Every row gives one point. To make a cloud, some directions were put in groups of two or more. Within a group, all points are equally far from the middle, so they leave a hole (a ring in 2 directions, a hollow ball in 3). The other directions are filled evenly. Then the cloud was stretched, turned, moved and blurred a little. How many holes are there, and how many directions does each take, smallest first?

Cloud:
0: +0.54 +0.09
1: +0.51 -0.13
2: +0.20 -0.28
3: +0.05 -0.15
4: -0.33 -0.66
5: +0.32 -0.30
6: -0.76 -0.88
7: +0.39 +0.17
8: +0.32 +0.32
9: -0.73 +0.53
10: -0.15 +0.34
11: -0.39 +0.04
12: -0.52 +0.03
Holes: 0

Cloud (28 x 4):
0: +0.55 +0.76 +0.11 +0.14
1: -0.08 -0.32 -0.67 +0.19
2: +0.09 -0.07 +0.39 +0.70
3: -0.26 -0.62 +0.29 +0.12
4: +0.86 -0.20 +0.17 +0.03
5: +0.06 +0.62 -0.23 +0.44
6: +0.57 +0.53 +0.56 -0.03
7: -0.24 +0.39 +0.58 -0.27
8: -0.01 -0.30 +0.44 +0.55
9: +0.93 +0.02 -0.08 -0.05
10: +0.08 -0.24 -0.63 +0.36
11: -0.32 -0.65 +0.20 +0.03
12: +0.73 +0.27 -0.36 -0.27
13: -0.45 -0.44 -0.51 +0.01
14: +0.71 +0.03 +0.49 -0.25
15: -0.52 -0.37 -0.49 +0.07
16: +0.50 +0.75 -0.14 -0.02
17: -0.36 -0.51 -0.51 -0.11
18: +0.43 -0.28 -0.60 +0.04
19: -0.10 +0.05 +0.55 +0.56
20: -0.21 -0.04 +0.55 +0.49
21: -0.19 +0.43 -0.21 -0.64
22: +0.72 -0.26 -0.29 +0.20
23: +0.13 +0.17 -0.43 -0.67
24: +0.81 -0.09 +0.37 -0.14
25: +0.65 +0.64 +0.39 +0.06
26: -0.42 +0.40 +0.26 -0.49
27: -0.24 +0.30 +0.15 -0.69
Holes: 2 (2, 2)

Cloud (46 x 6):
0: -0.62 -0.42 -0.40 +0.45 +0.20 +0.52
1: -0.61 -0.40 -0.53 +0.00 +0.37 +0.67
2: -0.24 +0.55 -0.78 +0.67 -0.11 +0.06
3: +0.36 +0.48 -0.13 +0.04 +0.91 +0.34
4: +0.12 -0.03 +0.44 -0.38 +0.26 +0.21
5: -0.63 -0.31 +0.13 +0.51 +0.73 -0.44
6: +0.33 +0.08 -0.97 -0.52 -0.02 +0.16
7: -0.53 +0.04 +0.32 -0.32 +0.64 +0.39
8: +0.53 -0.05 +0.13 +0.21 -0.05 -0.16
9: +0.32 -0.06 +0.19 +0.46 +0.24 +0.35
10: -0.33 -0.47 -0.87 +0.61 +0.44 +0.29
11: -0.12 -0.05 -0.05 -0.56 +0.38 +0.82
12: +0.39 +0.43 -0.46 +0.24 -0.51 +0.10
13: -0.62 +0.09 +0.00 +0.07 +1.14 -0.21
14: -0.14 +0.16 -0.27 -0.32 -0.94 +0.17
15: -0.32 -0.05 -0.15 +0.77 +0.61 +0.43
16: +0.36 +0.38 -0.67 +0.22 +0.53 +0.18
17: +0.46 -0.32 +0.01 +0.53 +0.61 +0.27
18: +0.16 +1.07 -0.51 +0.52 +0.24 +0.33
19: +0.15 +0.14 -0.11 +0.23 -0.24 -0.51
20: +0.47 +0.04 -0.51 +0.73 -0.20 -0.19
21: -0.71 +0.14 -0.09 +0.27 +0.55 -0.23
22: -0.85 +0.09 -0.04 +0.54 -0.07 +0.17
23: -0.06 -0.40 -0.04 +0.35 +0.18 -0.85
24: -0.25 -0.64 -0.55 +0.50 +0.90 +0.28
25: +0.30 +0.28 -0.34 +0.47 -0.78 -0.07
26: -0.47 -0.15 -0.49 -0.78 -0.41 +0.11
27: +0.41 +0.80 -0.18 +0.25 +0.45 +0.22
28: -0.53 -0.24 -0.44 -0.30 +0.68 -0.25
29: +0.06 +0.41 -0.24 -0.46 +0.15 -0.40
30: -0.22 -0.30 -0.62 +0.17 +0.88 -0.27
31: -0.04 -0.14 -0.22 -0.44 -0.72 +0.15
32: +0.57 -0.28 -0.74 +0.47 +0.15 +0.52
33: -0.61 +0.03 +0.43 +0.00 -0.26 -0.15
34: -0.36 +0.50 +0.37 -0.39 -0.50 -0.06
35: -0.11 +0.18 +0.51 +0.18 -0.44 +0.21
36: -0.07 +0.17 +0.58 +0.04 -0.11 -0.70
37: -0.07 -0.22 -0.58 +0.21 -0.23 -0.37
38: +0.15 +0.54 +0.41 -0.30 +0.04 +0.28
39: -0.69 -0.11 +0.38 -0.08 +0.13 -0.05
40: +0.38 -0.01 +0.52 +0.52 +0.28 +0.04
41: -0.18 +0.23 -0.94 +0.45 +0.11 +0.13
42: -0.65 -0.16 -0.19 +0.36 -0.28 +0.74
43: -0.53 -0.23 -0.77 -0.33 -0.23 +0.05
44: -0.56 -0.09 -0.23 +0.10 +0.25 -0.38
45: +0.09 -0.09 -0.49 -0.19 -0.74 -0.03
Holes: 1 (3)

Cloud, 76 rows:
0: +0.31 -0.33 +0.49 -0.12 -0.02 -0.20 -0.35 -0.08
1: +0.14 +0.38 +0.54 -0.31 +0.05 -0.66 -0.53 -0.52
2: -0.31 -0.56 +0.09 -0.46 -0.19 -0.25 -0.09 +0.56
3: +0.60 -0.29 +0.37 +0.22 +0.07 +0.17 -0.02 -0.02
4: -0.48 -0.69 -0.46 -0.65 -0.10 +1.18 -0.08 +0.11
5: -0.28 +0.31 -0.49 -0.24 +0.14 -0.31 -0.37 -0.06
6: -0.45 +0.14 +0.96 -0.89 -0.28 -0.15 -0.40 -0.22
7: -0.21 +0.23 +0.20 -0.32 -0.47 -0.18 +0.36 -0.04
8: +0.22 -0.05 +0.08 +0.14 +0.46 -0.13 +0.58 -0.24
9: +0.47 +0.58 +0.23 -0.04 -0.02 +0.16 +0.71 +0.94
10: +0.23 +0.37 +0.26 -0.45 +0.14 -0.44 -0.03 -0.13
11: -0.17 -0.91 -0.81 +0.19 -0.59 -0.74 +0.02 -0.01
12: -0.08 +0.36 +0.18 +0.06 +0.06 -0.92 +0.07 +0.25
13: -0.43 +0.21 +0.06 +0.00 +0.01 -0.45 +0.61 +0.02
14: -0.76 -0.29 -0.30 -0.63 -0.50 +0.32 +0.13 +0.66
15: +0.25 +0.01 +0.56 +0.28 +0.08 -0.85 -0.24 +0.27
16: -0.11 +0.44 +0.40 -0.22 +0.22 -0.54 -1.53 -0.18
17: +0.22 -0.03 -1.18 +0.45 +0.46 +0.04 -0.03 +0.11
18: -0.15 -0.05 -0.50 -0.23 +0.62 +0.60 +0.41 +0.18
19: -0.42 +0.43 -0.08 -0.34 +0.39 +0.67 -0.07 +0.29
20: -0.69 -0.15 -0.44 -0.17 -0.09 +0.52 +0.04 -0.63
21: +0.12 +0.41 +0.29 +0.16 +0.07 +0.11 +0.53 +0.85
22: -0.13 -0.10 -0.06 +0.00 -0.17 -0.82 -0.34 -0.32
23: -0.31 -0.20 +0.36 -0.18 -0.85 +0.24 +0.53 -0.01
24: +0.30 +0.27 +0.03 -0.90 -0.81 +0.31 +0.31 +0.25
25: +0.60 +0.51 +0.08 +0.51 +0.29 -0.19 +1.16 -0.18
26: -0.44 -0.49 -0.10 +0.45 +0.43 +0.00 +0.71 -0.45
27: +0.26 +0.64 +0.40 -1.18 -0.44 -0.18 -0.35 -0.18
28: +0.21 +0.43 -0.13 -0.17 +0.11 -0.14 -0.80 +0.25
29: -0.13 -0.47 +0.18 -0.09 +0.24 -0.46 -0.29 -0.64
30: -0.22 +0.14 -0.78 +0.20 +0.27 -0.85 +0.16 +0.16
31: +0.04 +0.62 +0.70 -0.33 -0.12 +0.30 -0.18 +0.03
32: +0.65 +0.05 -0.23 -0.34 +0.34 +0.28 +0.20 -0.14
33: -0.40 +0.11 -0.23 -0.31 -0.47 -0.49 +0.25 +0.39
34: +0.56 +0.01 +0.06 +0.35 -0.03 +0.15 +0.73 -0.01
35: +0.70 -0.60 +0.46 +0.91 -0.17 -0.77 -0.04 +0.44
36: -0.10 +0.00 +0.26 +0.19 +0.10 -0.53 -0.41 -0.70
37: -0.42 +0.21 +0.39 -0.45 -0.25 -0.45 -1.02 +0.04
38: -0.69 +0.08 +0.03 +0.02 +0.02 -0.76 -0.73 -0.07
39: +0.06 -0.17 +0.45 -0.12 -0.21 -0.63 -0.21 -0.55
40: +0.03 -0.11 -0.40 -0.55 -0.53 -0.30 +0.25 -0.08
41: +0.27 -0.37 -0.92 +0.19 -0.25 -0.32 -0.23 -0.14
42: -0.20 -0.40 -0.44 -0.60 -0.96 -0.55 +0.84 +0.40
43: -0.72 -0.37 -0.31 -0.49 -0.45 -0.30 -0.38 +0.35
44: -0.19 +0.06 +0.59 -0.04 -0.16 -0.22 +0.45 -0.14
45: -0.18 +0.27 +0.36 -0.25 -0.22 -0.29 -0.14 +0.22
46: -0.07 +0.09 -0.77 -0.34 +0.92 -0.32 -0.58 +0.00
47: -0.11 -0.06 -0.26 -0.70 -0.44 -0.22 -0.36 +0.28
48: +0.08 +0.11 +0.90 +0.02 +0.67 +0.00 -0.23 -0.54
49: -0.59 -0.20 +0.01 +0.06 -0.58 -0.81 +0.26 -0.07
50: +0.37 +0.62 +0.23 +0.30 +0.04 -0.86 -0.35 +0.19
51: +0.36 -0.02 +0.01 +0.22 -0.11 -1.09 -0.79 -0.01
52: +0.18 +0.66 -0.02 +0.03 +0.28 -0.09 +0.49 +0.73
53: -0.16 -0.48 -0.29 -0.52 +0.30 -0.28 -0.57 +0.15
54: +0.72 +0.35 +0.11 +0.84 +0.63 -0.57 +0.27 +0.00
55: +0.34 +0.56 +0.05 -0.69 -0.24 +0.51 +0.07 +0.38
56: -0.17 +0.46 -0.04 -0.46 +0.29 -0.42 -0.48 -0.34
57: -0.01 +0.47 +0.73 -0.37 +0.34 +0.23 -0.17 -0.07
58: +0.08 +0.45 +0.23 -0.42 -0.49 -0.70 -0.30 +0.42
59: -0.16 -0.22 -0.30 +0.04 +0.25 +0.47 +0.92 +0.08
60: +0.21 +0.37 +0.17 -0.94 -0.62 +0.57 -0.10 +0.05
61: +0.70 +0.07 -0.05 +0.61 -0.33 -0.26 +0.40 +0.33
62: +0.35 -0.56 +0.30 +0.71 -0.19 -0.52 +0.08 +0.58
63: +0.51 +0.09 -0.11 +0.26 -0.26 -0.43 -0.54 -0.13
64: +0.06 -0.19 -0.04 -0.22 -0.45 +0.07 +0.65 +0.12
65: +0.86 +0.30 +0.35 +0.28 +0.63 -0.41 +0.58 -0.04
66: +0.04 +0.16 -0.25 -0.50 -0.29 +0.26 -0.43 +0.12
67: -0.18 -0.11 -0.20 +0.11 +0.09 -0.05 +0.32 -0.33
68: +0.53 -0.16 +0.32 +0.24 -0.41 +0.10 +0.18 +0.61
69: +0.07 +0.45 -0.57 -0.03 +0.06 +0.07 +0.11 +0.37
70: -0.17 +0.02 +0.41 -0.34 -0.25 +0.25 +0.59 +0.63
71: -0.14 -0.14 -0.57 +0.06 +0.59 +0.50 +0.19 +0.76
72: +0.66 -0.12 -0.50 +0.65 +0.11 -0.83 -0.60 -0.14
73: +0.40 +0.44 +0.22 -0.17 -0.69 -1.03 -0.31 +0.15
74: -0.42 +0.03 -0.28 -0.40 +0.68 +0.84 +0.38 -0.17
75: +0.36 +0.09 -0.11 +0.27 -0.13 -0.89 -0.03 +0.09
Holes: 0
